Every row gives one point. The last column is the point's height on a tilted bowl or saddle (a function of degree 2), plus a little noise. Along how many of its main directions does it bend up, bend down or stay straight?
In the rows, zero is written as 128.

Points (11 x 3):
[[175 127 172]
 [102 106 147]
 [129 100 132]
 [122  73 133]
 [148 150 133]
 [135 117 132]
 [134 168 132]
 [121  53 134]
 [196 132 221]
 [155 159 136]
 [155 137 141]]
Directions: 1 up, 0 down, 1 straight

Points:
[[145  81 129 161]
 [132 180  97 113]
 [124 153  96 113]
 [164 191  73 161]
 [118 130 162 146]
 [117  81  82 183]
 [108 122 137 145]
 [108  88 108 168]
 [104 124 138 146]
 [140 208 136 165]
 [116 115 119 142]
 [161 114 123 153]
 [113  62 143 187]
 [111 118  84 126]
 [ 72 140  83  69]
 [ 69 169 139 144]
 [128 121 163 139]
 [177 110 131 154]]
Directions: 2 up, 1 down, 0 straight

Points:
[[137  52 110 114 178]
 [130 117 128 108 119]
 [ 89 179 134 172 124]
 [ 81 181 178  96 153]
 [125 113 131  83 102]
 [143  81 100 128 165]
 [141  83 107 104 147]
 [119 133 122 122 123]
 [191 139 141 112  77]
 [159 182 158 189  97]
 [139 144 139 106 111]
 [144 105 160 124 110]
 [174 123  99 114 113]
 [189 120 103  66  62]
 [189  95 131  90  92]
 [133 122 143 152 121]
 [130 113  86 119 140]
 [118 147 160 102 117]
 [ 97 114 126 121 121]
 [123 145 173 204  89]
 [118 153 112  95 107]
 [ 85  77 128 111 117]
 [ 82 124 122 111 111]
 [221 101 163 121  49]]
Directions: 1 up, 3 down, 0 straight

Points (43 x 7):
[[148 166  84 147 105 135 151]
 [142 174 110  81 127 143 151]
 [226 123 142 151  82  92 189]
 [110 115 126 157  73 118 160]
 [102 125 101 154 144 153 133]
 [126 125 116  62 154 101 140]
 [119 182 156 113 131 168 147]
 [159  92 137  91  74 154 194]
 [144 100 119 105 129 133 142]
 [151 167 153 133 113 164 144]
 [152 133 143 171 155  84 128]
 [118 143 109  94 117 130 147]
 [167 137 155 160 112 140 132]
 [101 126 117 120  93 133 155]
 [186 105 143 144 145 134 119]
 [144  93 119 116  79 134 175]
 [142 177 124 155 126 175 140]
 [137 131 132  98 153 157 126]
 [ 39  96 160  69  92 149 214]
 [ 63 125  94 130  91  83 179]
 [154 146 160 138 127 114 132]
 [193 144 178 176 129 124 130]
 [126 127 142 133 190 124 109]
 [127 141 159 144 191 171 110]
 [127 142  84 165  83 166 152]
 [136 146  88 133 147 123 138]
 [ 86 100  81  78  90  82 197]
 [158 122 117  91 149 159 134]
 [129 128 180 101  90 157 172]
 [ 53 125 165 177  86 143 175]
 [106 118 114 126  84 147 160]
 [169  67 130 137 182 134 111]
 [135  98 144 112 170 183 120]
 [ 97 174 129  97 154 127 137]
 [101 107 159 119 151 133 129]
 [153  41 165 174  64 139 195]
 [107 135 128 169 163 158 121]
 [101 229 109 126 152 163 172]
 [105 190 113 106 141 117 146]
 [139 139  96  87 207  69 147]
 [160 166  76 128 154 144 149]
 [135 110 146 159 134  89 134]
 [ 90 148 101 159 118 169 145]]
Directions: 4 up, 0 down, 2 straight
